Each wall is flat, endless, passes through zero and stands at right angles to its row. A trip goes straight from one point to another. List the walls that it crosses, first one first.
(in the rows, 128 means zero)

Walls:
(1): [196  74]
(2): [170 137]
(3): [136 136]
(4): [167 146]
(5): [139  84]
(6): [122  87]
(7): [162 152]
(8): [170 154]
Trips:
[147 147] to [121 180] => 1
[149 160] to [160 161] => 1
[ 95 109] to [ 74 111] => none
[ 84 136] to [ 43 157] => none
[ 48 137] to [108 140] => 6

Walls:
(1): [106 134  71 164  81 103 135 123]
(2): [130 106 134  60 124 136 190 158]
(3): [170 182 180 119  84 128 124 133]
(4): [127 137 150  62 120 128 110 153]
(5): [ 91 190 122  84 188 134  89 122]
Trips:
[163 108 179 126  93 191 122  92] to [153 103 188 171 117 121  98 116] => 2, 4
[158 148 188 133 111 162 122  95] to [146  80 168 104 125 148 175 116] => 2
[127 101 125 135 106 157 168 156] to [165 127  34 104  81  75 146  98] => none
[204 177 136 123 137 105 175 105] to [109 179  96 100  81 165 116  98] => 5, 4, 1, 2
[126 107  90 148 113 154 122 217] to [168 172 114 132 130  95 139 199] => 3, 5
[ 84  87 159 112 107  85 112 155] to [136 133 123 164  78 146 167 142] => 3, 4
[ 80  31  59 173 179  89  83 111] to [165 102 137  72 151 168  82 144] => 5, 1, 4, 2, 3

Walls:
(1): [ 76 135 101  89 160 169  98 105 168 163 158 146 116 152]
(2): [178  83 119 194 146  72 161 173 153 136  15 112 106 191]
(3): [158 121 146 157 148 149 161 169 147  71 140  75 178  75]
(4): [ 96 176  80 138  97 130 109  95 112 130 141 174 142 120]
(5): [136  60 124  78 161  98  99 140 126 155 123  96 196 163]
(6): [158 136 169 122 128  78 141 143 124 123  79 114  53  98]
(7): [113 124 101 132 170 195  49  73  82 177 131 112 159 187]
(8): [118 135 137 106 157 149 140 125 130  21 168  95 191 154]
Trips:
[135 130  95 136 140 171 129 192  94 113  96  98  84 130] to [142  99 127 122 139 113 193 155 135 114 116 154  90 129] => 7
[ 20 127 201  76 129 142 132  85 146 127  87  92  80  88] to [128 100 119 136  58 117 156 130 133 124 133 202 131 124] => 4, 1, 6, 2
[155 160  60 162 150 119  76  92 105  67  76  95 139 175] to [199 141 164 160 176  94  62 141  98 150 162 179 159 192] => 4, 8
[108 159 114  87 159 109 151 162 156 133 188  99 123 169] to [ 96 117 164 116 180 143 188 132  89 137 123 155 156 127] => 7

Walls:
(1): [148 116 137 114 119 117 133 143 135 113 138 131 150  98 111 124  73 108
  89 144 203 115 149 136 160 126  65 111 150 132  81 167]
(2): [141 114 131 114  97 142 169 229  75 117 161 172 155 101 137 146 129 177
 131 117 144 119  78 129 138  99 105 153 162 137 131  92]
(3): [122  96  95 141 104  98 136 157 107 105 157  74 152 104  98 136 161 120
  97  32 105 143  86 140 158  89 148 194 121 109 124 110]
(4): [120 111 127  87 160 103 168  88 118 166 116 128  64 119 140 122 127 112
 142 138 114 109 191 175 125 101 143 109 103 157 174 175]
(5): [192 132 108  47 165  83 123 130 158 246 126  85 115 158 106 148 162  46
 136 125  93 187 202 129 111 147 114 131 123 122 147  95]
(6): [109 159 108 130  91  98 132 115 125 162 177 158 135 189 108  68 116 132
 119 178  89  57 162  99 163  52 109 164 130  77 160 176]
(7): [158 148 163 161 134 178  97 145 133 137 149 145  56 162 147  96 129 131
 148  71  72  96 132 121 134 119 126 108 141 120  85 100]
(8): [115  94 158 103  94  93 176  93 143 133 151 204 134 150 151 190 122 103
 101 130  23 214 103 142 101 137 102 134 132 118 132 124]
(9): [162 170 122  92 137 121 101 154  94 126 140  72  62  64  54  87 132 182
 113  84 114 122 176 161  95 124  78  83  86 152 192  67]
Trips:
[122 114 152 129 162 144 122 146 144 198 136 176 142 129 147  93  91  48
 131 177  92 120 124 137 132 190 165  92 151 156 120 164] to [107 101 111 155 145 152 128 165 193 157  74 143 125 135 119 142  84  77
 177  77  83 152 104 107 160 146 144 102 126 109 154 110] => 6, 1, 4, 3
[143 145 119 131  98 103 106 199 134 106 136 102  90 133 149 225 153 129
 103 122 136 156 132 142 105 139 112 174 126 149 156 109] to [147 140 121  90  75 155 123  83  94 127 117 173 151 160 126 129  77 136
  97 131 157 130  98 183 134 157 170 137 171 142 135 158] => 1, 9, 5, 3, 6
[134 130  79 123 114 132 128 115 102 111  69  74  73 104  72 135 118 165
  98 190  91 107 138  47 192 168 102 126  77 139 126 134] to [155 130 139 171 158 190 113 129 188 119  78  96 125 174 132 188 130 102
 147 117 152 164 138  91 117 140 105 121 118 150 151 135] => 5, 4, 6, 1, 7, 9
[179 135 143  97  87 156 140 171 184 125 137  86 113 138 142 169 170 203
  81 104 130  89 156 161  63 119  93 201 177 165  89 165] to [ 90 193 100  97 119 119 122 148 168  96  88  82 127  73 148 130 135 173
  85 153 115 110 145 147  84 144  81 169 149 141  18 149] => 5, 7, 3, 2
[137 100 104 159 169 140 160 133 126 139 120  94 152  95  97 121 146 185
 164 163 137 151 161 135 131  95 164  74  93 129 131 153] to [114 230 171 106 118  68 141 128 141 148 106 134 145 175 149 140  70 121
 137 137 106 137  82 140 106 114 127  71  99 131 128 158] => 6, 5, 8, 9

Walls:
(1): [164 121 112 108  91 150 114 140 110 155 119 119 126 135 129 112 109 106
 173 121 129 139  75 192 180 128  95 167  64 140 109 123  80 108 187 172
 142 165 187 140 180 113  71 136 122 153 152 133]
(2): [113 145  46 102 108 165 133 143 174 151  66  94 145 122 138  97 149 109
 141 165 181  94  98 130 165 144 129 141  57 142  96 105 125 139 146 117
 169 203  60  82 109 144 116 151 114 108 139 129]
(3): [101 173 147 148  64 152 120  86 140 187 117 137 102 121 118  94  92  87
 132  90 106  57 103 148 101 164 183 122 131 156  88 138  82  94 113 182
 132 109 101 105 143 137 137 153 111 141 162  67]
(4): [126 165 184 151 131 107 129 120  93 109 125 133  68  78 156 177 181 158
 134 181  78 119 172 145  67 134  59 142  91 116  78  82 101 129 119 125
 134 122 116 124 203 144 126 129 107 159 162  92]
(5): [ 83 148  90 181 167 154 125 104 139 135 120 127 206 161 124 147 160 126
 142 122 113 142 188 113 156 138  83 135 141  81 136  76 174 174  76  85
 224  31 125 168  86 119 178  90 109 166  90 108]
Trips:
[147 125 138 181 132 130 149  95 163 168 119 104 156 113 150 169  82 174
 172 184 159 100 130 114 155 103  77 151  73 144 173  68 181 131 188 132
 160 116 110  83  79  95 182 171 185 208 121 166] to [116 148  92 173 171 108 136 130 112  81 100 178 197  59 111 115 147 108
 160  73 101 198 129  90 130 180 134 100 126 136 137  77  89 134  96 163
  98  80 216 116  64 138 112  64 161  75 152 117] => 4, 1, 2
[ 75 224 100 140 123 135  96 190  11  98 182  97 168  42 106 146 151 141
 171 149 109 123 230 130 160  99 127 109  88 168  98 169 149 108 123 122
 130 132 141 128 118 102 149 169 123 152 142 122] to [124 133  77 114 167 184  61 119 134 158  65  94 116 147 135 136  89 123
 141  95 107 167  33 145  93  67 180  92 124 115 116 117 118 166 149 157
 149  69 141 181  94 112 130 108  66 121 112 156] => 1, 2, 3, 4
[139  42 177 149  90 145 191 127 123 142  93  91 126  67 124  67 130 192
  89 148  78 113  68 160 116 147  84 115  69 170 148 152 136 187 159 158
  92 107 126 130 106 168 112  77 125 104 172 116] to [162  71 101  88 115 136 123  74 135 177 151  74 217 113 171 131 155  79
 134 151  90 127 153  91 131 109 160 207 154 163  93  93 146  98 146 163
 135 144 198  43 168 146  99 176 143  96 120  85] => 4

Walls:
(1): [ 89  85 135 121  48  95 140 117 109 170 178 160  45 118 187  72 175 151
 126  95 159 127 137 166  84 101 146 195 143  92 180 135  74  90  36 157
 129 136 122 112 145 133 150 138  87 135 139 115]
(2): [133  40 135 124  95 181 141  57 128 102 145 131 177 122 105 103 136 185
 154 160 135 128 146 135  80 160 146 129 112 134 194 162  89 198  71 128
 109 108 150  95 145 136 146 142 160 159 135 164]
(3): [115 135  86 135 202 131  80 123 148  81 124 121  78 152 100 142 113  70
 111  93 123 101 124 175 141 134 131 139 182 138 137  85 170 144 150 111
  77 111 149 155 110  60 120 111 160 208 146  71]
(4): [144 153 161 182 164 111  61 150 152 149 113 119 127 121  93 180 105 179
  75 125  85 115 139 137 133 139 132 117  80 123 151 181 159  73  83 175
  97  89 131 158 187  57 106 153 180 141 130 171]
(5): [103 144 118 171  74 113 154 102 112 113 121  77 104 149 130 144  95 141
 124 122 180 144 131 101 138  95 104 122 129 136 123 141 121 158 145  61
 154  97 113 148 153 136 138 139  83 135 120  85]
(6): [149  93  73  78 115 168 121  80 110 159 186 126 110  72  71 187 120  69
 201 181 151 144 133  69 128 122 142 153 130 104 206 119 136 147 152 154
 202 122 245  53  98  45 113 158  83  78 125 130]
(7): [110 165 149 118 121 112 136 158 162 100 143 121 167 148 128 162  58 130
 132 133 136 145 110  72  87 114  92 172 142 126 172  84 119 182  99 118
  89 107 126 134 127 127 163 128 134 127  90 110]
(8): [144 118 187 107 151 113 129 101  65 162 117 146 129 128  96 192 102 131
 128 156 130  43 191  61 126 161 172 130  84 109 134 119 105  91 165 124
 128  59 131 210 149 118 137 106 145 128  70 126]
(9): [ 88 196 140 121 133  80 110 109 132 155 139 126  97 127 177 128 122 174
  99 133 170  45 157 146 172 119 112  92 127 156 138  70 144 153  98 123
 162 130  83  96 128 121 114 107 153 142 106 105]
(10): [101 158 114 143 205 132 180 170  62 146 120 159 131 120 159 118  66 145
 127  84 173 149 196 125  79 108 115 131 107 131 135 166  78 144  63 147
 147 159 149 144 108 105 130 151 130  92 119  99]
(11): [133 164 103 156 112 133 143 141  77 113 170 132 141 141 158 161 108 138
 110 134 115 102 162 110 101 138  96 138 147 188 192 108 135 154  94 183
  98 123 100 121 121 148 193  71  98  81 111  79]
(12): [102 156  75 186 180  95 113 196 128 192 112 186 112  54 163  82 174  93
 130 162 100 131 110 137 150  98 104 118  68 119  64  96  92 170 192 126
 153  86 118  78 125 184 130  90  86 134  79 172]
Trips:
[ 64 114 128  85 181 132  65  85 143 133 129 201 180 139 180 109  57 154
 100 135 117 105 113 127 102 158 140 110 109 130 134 155 102 157 159 159
  57 120 135  79 104  52 166 138 149 121 103 148] to [166 123 195  96 203 144 135  80 139  77  56 135  73 114 153 160  87  95
 144 144 113  71 130 143 117 167  85 128 182  63  60 168  85 121 150 130
 163 119 244  79  99 182 115  50 130  90  65 121] => 11, 4, 9, 7, 2
[109 123  96  98 153 123 179  94 113  61 108 219 160 177  97 143 129 148
 106 110 171  87 134 110 147 157 105 147 102  98 138  73 140 111 157 153
 155 172 132  74 180 121 107 215 118  88 129  89] to [141 129  82 110 142 114 191  85 110 131 149 120 129 156 159 151 102 107
 147 150 173 127 127 139 133 151 115  81 207 152  99 221 147 196  78 109
 111  99 112 159  77 125 108 172 121  22 140 178] => 11, 5, 8, 7, 9
[194 176 124 155 194  88 167 159  73 195 160 144 105 135 113 142 154 179
 156 148 160 155 136 164  46 110 131 124 121 145 186 172 194 156 181 135
 162 142 163 178 144 160 112 175 126 163  75 123] to [151 160 121 114 152 121 143 193 105  87 109 115 124 141 123 124 124  68
 189  94 132 122 117  99 185 138 144 119 100 173  81 127  79 140 127 113
  70  79 139 136 129  77  68 122 170  89 195 130] => 3, 11, 5, 6
[ 89 205 144 147 133 107 105 111  82 149 198 128  66 109 145  88 146 120
 145 185  74 111 146 144 125  92 162 145 172 142 128 147 131 133  99 132
  88 137 175 173  69 108 138  97  64 133 177 130] to [165 154 107 190 136 172 133  78 142 160 178 100 106 198 152 170 171 126
  75 135  46 183  99 144 147 139  90 124  81  65 145  86 133 152 129  87
 166 168 179 194 147 123 169 117 180  71 134  57] => 5, 4, 12, 10, 9, 1, 7

Walls:
(1): [123  72 109 155 121 139 181 147 162 139 119 103  90  75 168 149 131  89
 152  67 115 155 122 124 119  80  83 112 148 122 148  99  87 108 145 165
 151 136 145  93 167 156 104 106 174 140 124 196]
(2): [ 59 134 100 154 117 144 109  88  67 148 145 155 120  63  67 156 158 126
 154 130  42  75  93  73 131 121 116 115 161 134 118 168 132  97 142 181
 108 135 105 118 116  94 151  76 162 126  95 160]
(3): [100  93 141 130  80 210 133 110 101  92  38 144 190 126  85  54 181 134
 122 171 135 156  86  95  96 135  34 129 164 104 133  99 106 117 115 111
 133  96 132 109 189 122 169 187 174  52 104  95]
(4): [109  70 145 120 120 119 108 114 116 123 152  93 136  93 186 115  98 129
 163  66 179  85 122 147 178 150 134 116  82  94 156 154 131 130 147 163
  80 127 151  82 125 105  85  73 144 137 102 104]
(5): [114 141 193 120 166 141 127 168  95  92 143 139 167 148 174 117 106  79
 183 119  98 133 112 135 142 160 160  96  81 107 101 159  98 185 199 105
 110 138 139 167 100  74  53  82  50 147 179  66]
(6): [126 140  94 145 160 133 145 123 142 111  80  97 131  92  99 127 118  87
 143 138  97 165  96 135 114 126  42 151 144 159 133 104 158 137  93 128
 164 159 107 139 129 164 139 141 151 202  89 152]
(7): [ 97 139 111  94 150 154 148 115 116 118 101 150 112 170 133 102  99 128
 126  93 147  66 129 153 147 124 101  96  91 103  99 126 136 153 114 102
 120 149 145  91 127 160 149  96 107 145 102  66]
(8): [108  79 122  95 115 141 114 104 111  92 116 144 214 154 134 126  98 131
 111  70 131 138 109  73 100 201  94 135 124 101 161 168 142 127 153 190
 138 143 105 138 157 172 124 105 136 161 180  87]
(9): [118 124 134 120 117 139 147  92 126  73 177  90 153 132  76 189 159 194
 112  98 113 109 105 147  94 163 138 126 130 125 149 170 124  82 159 122
 118  69 143  87 145 100 133 144 151 133  85 125]
(10): [ 78 146 138 119 218 167 138  65 130 113 178 110 135 174 143 121 112 168
 106 123 143 151 123 152 182 125 152 188 110 168  60 159 189 146 157 149
 119 106 141 152  46 140  52 134 116 129 170  70]
Trips:
[132 123  87 174  89 152 145 165 176 165 104 171  62 135  91 127 142  50
 108 113 141 139 134 153  98 138 156 169 168 139 103 119 137  96 116  96
 122 171 178  95  67 105 115 168  84 160 142 104] to [170 208 137 122 124 142  99 101  96 113  79 124 103 141 173  76 125 123
  98 126  53 105 186  93 113 146  85 143  81 122 157  82  99 168 124  68
 121 127 118 132  90  65 154 112 149 133 126  90] => 1, 5, 3
[111 155 137 134  96 106 126  87 178  75 120 136 126 140  91 118 158 169
 200 117 105 183 181  91 105 133 124  93 121  54 172 124 147 106 131 119
 131 116 203  53 160 143 176 109 197 112 111  74] to [ 71  53 119 113 140 101 148 135 135 134 149  81 134  91 176  63 160  83
 126 153 178  98 111 203 173 105  98 130 115 109  70 138 128 153 173 104
 143 130 128 158 135 144  86 150 132  86  66 171] => 2, 8, 6, 10, 9, 5
[137 104  83  85 116 151 128  90  96 191 131  92 125 101 217 133 118 134
 135 134 191 139 182 161 146 138  73  96 127 175 170 102 184 140 162 132
 149  83 134 106 145  89 142  84 123 124 153 134] to [ 83 109 135 131 114 176 157 163 161 109 120 123  84 129 142 101 113 160
 121 119 181 161 107 129 165 139 157 180 112 129 112 113 121 148 173  82
  15  84 109 149 141  96  85 167 101 127  91 114] => 8, 5, 3, 9, 1
[ 84 115  75 135 136  76 147 117 163  92 140 108 120 134 116  89 170 133
  96 129 126  82 135  97 119  72 113 119 129 159  84 140 129 148  88 109
 100 189 156  44 106 138 113 162 134 137  50 159] to [ 77 142 109 107 119 103 116 148 108  90 107 196 126 156 126 111 158 175
  84 137 101  89 145 123  95 158 121 164 187 150 144 152 150 141  96 144
 109 114 163  98 127 159  92 196  39 117 115  98] => 4, 10, 1, 6, 8, 2
[106  91 127 102 153 109 148 234 181 115  87 188 108 149 171 109 133 151
 116 111 167 137  73 118 159 155 181 143 159  96  99 104 113  71 136  93
 157 105 101  98 144 144 199 138 131 147 124 126] to [137 125 155 124  65 149 130  70  96 122 155  95 119 124 127  94 128 174
 148  95 135  87 109 176 110 137 146  76 158  98 128 108 117 113 109 106
 166 161 180 159 169 150 179  87 194 139 110 125] => 9, 4, 2
[127 113 143  93  94  95 135 177 150 110 165 126 162 116 122 114 172 144
 138 147 137 137 138 127 126 141  93 148 164 136 105 132 139 127 222 161
 119  47 132  41  95 123 200 110 129  54 151 131] to [111  83  91 121 113 111 141 116 155 139 177  94 158 182  62 190  70 106
 125 106  84 162 155 150 151 116 196 159  79 138 141  99 132 103 203 136
 137 100 196 143 149 109 127 141 123  78 115 188] => 10, 8, 3, 2

Walls:
(1): [142 117 173 111  95 145 168 125 118 123 143 161 124  81 130 172 202 115
 116 120 101  74 176 132 154 127 166 119 166 128 164  86  91 137 150 124
  84 108 113 125 161  90  93 107 164 137 101 147]
(2): [151 202 113 165 188 107 147  73 150 138  72 137  65 133 109  87 170 120
 154 144 131 114 114  93  84 103  91 109 168 194 102 197 122 149 118 158
 118 163 134 176 111 145 126 162 128 143 136 185]
(3): [154 129 152  96 203  98  73 123 141  53  49  84 140 111 164 143 188 169
  81 108 111 108  57 126 145 100 131 152 128 154 109 154 100  86 101  96
  65 129 122 186  72 119 148  91 156  51  97 120]
(4): [175 196 124 153 113 146 178 160 184 137  63  94  75 147  96 153 249 124
  99 130 120 194 116 110 117 144 153  79 137 164 198  97 168 170 153 152
  87 216 136  90 164 167 140 111 181 105 116 134]
(5): [ 88 128 116 113 139 158 154 164 125 139  76 113 130 133 125 102 183 151
 142 119 159 155 146 125 127 112 111  77 165 136  89  94  93 126 114 111
  86  93 122 125 106 149 165 104 108 153 159 122]
(6): [186 148 108  91 116 131 122 140 115 103 102 155  92 165 125 139 133 144
 162  93 110 113 130 187 109 122 164 149 160  87 106 177 126 121 140 141
 127 133  73 109 174 143  85 104 145 101 125 126]
Trips:
[ 92 117 178 160 194 148  53 107  98 123  95  98 108 150 129 113  67 198
 153 184 146 172 185 183 160 156  83 164  49 144 151  92 156  84 169 132
 112 105 120 117 179 137  62 140 144 129  66  27] to [178 177 111 160 150 180 166 147 106  84 186 157 103  82 160 169  94 123
 109 115 180 136 134 101 118 102 129 107 137 161  76 116 140 161  97 127
 145 100 104 155 144 136 129 124 201 119 114 102] => 3, 6, 1, 2, 4
[108 184 152 115  89  76 186 119 124 125 130  67 151  82 148 126 139 123
 157 107 137 129 131 147  87 121 144 157 145 119 131 154 117 149 121 198
 145 154 118 119 143 107 121 148 112 103  99 173] to [176 167 149 130 165 112 100 101 190  71 102 105 128  79 122 102 118 120
  68 122  97  88 128 135 194  80 163 141 211 113 126  98 109  85 136 117
 155 143 145  88 194 145 180 164 151 132 158 138] => 3
[125  85  93  81 123 131 171 152 151 106  90 120 156 132 147 107 125 190
  89 120 134  86 164 108 104 138 141 116 177 189 169 128 159 150 107  87
 161 149 129 136 143 139 113 152  81 140 114 142] to [174 182 176 172 166 118 122 165 125 142 142 123 127 146  99 174 127 163
 203 130 109  82 117  80 100 132 173 120  95 145 103  89 131 148 103 124
 127  84 154 131 109 123 150 113  85 134 153 132] => 1, 4
[130 156 187 120 102 103 145 155  43 127  96 116 135 110 118 135 135 105
 146 147 117  91 208 185 104 123 120 156 119 148 124  88 102 158 107 152
 148 147 138 118  89 185 130  86  84 117 114 130] to [216 214 101 124 191 152 156 123 140 146 129 154 145 121 133 130 116 167
 105 101 136 110 110 202 122  84 166 108 147  88  93 111 117 132 154  89
  93 183 153  99 156 152 100 147 126 202 139 162] => 4, 2
[ 98 191  68 160 118  79  80 166 102 164 157 103 170 132 111 119 152 178
  86 140 133 143 145 159 123 120 118 109 153 143 152 135 143 130 125  33
 139 101  93 157 100 134 155 128  87 129 115 105] to [153 155 180 119 114 104 158 142 160 112 138  94 119 103 132 193 165  98
 112 150 111 117 102  82 122 131 110 106 147 103 116 178 180 103 156 113
 151 111 148 124 122 112 149 167 185 116 157 170] => 4, 2, 5, 1
[118 129 102 141 144 155 121 155 176  79 147 181 104 124 124 154 133 127
 100 109 149  59 160  78 136 140 141 147  80 135 148 111  94 131 103 152
 120 159 139 104 160 146   9  77 133 135 109 106] to [120 135 184 153 146  73  98 117 178 140 100 119 180 157  57  69 152  74
 117 143 112 191 165 101 101 132 161 168 126 112  77 145 138  99 117 112
 124 190 182 152  65  82 153 134 193  85 121 142] => 3, 2, 6, 1
[206 110  97 117 140 127 141 154 182  85  96  97 160 156 130 147 131 151
 133 129 141 105  96 155 222 108 104 171 124 140 174 125 135 136 158 160
 170 147 107 100  94 186 158  95 144  65  94 113] to [147 122 112 159 102 157 136 127 101 114 133  96  98 134 163  97 220 142
 169  59 104 116 135 144 113 185 186 133 120 160 231 127 144 170 103 102
  94 153  75 112 101 111 124 154 106 130  74  81] => 1
[147 203 171 178  89 167 117 171 199  99 160 102 134 134 139 140 121 126
  85 103 119 134  73 116 118  87 130 112 161 167  82 169 165 118 101 106
 173  99 122 122 165 149 150 120 158  96 143 155] to [132 107 155 217 135  76 129 131 110 166 135 107 108 126 120 149 139 118
 116 103  84 143 187 154  97 158 103 152 141  91 167 100 146 128 139 142
 142  78 125 119 189 159 117 120 140 113  77 181] => 3, 1, 2
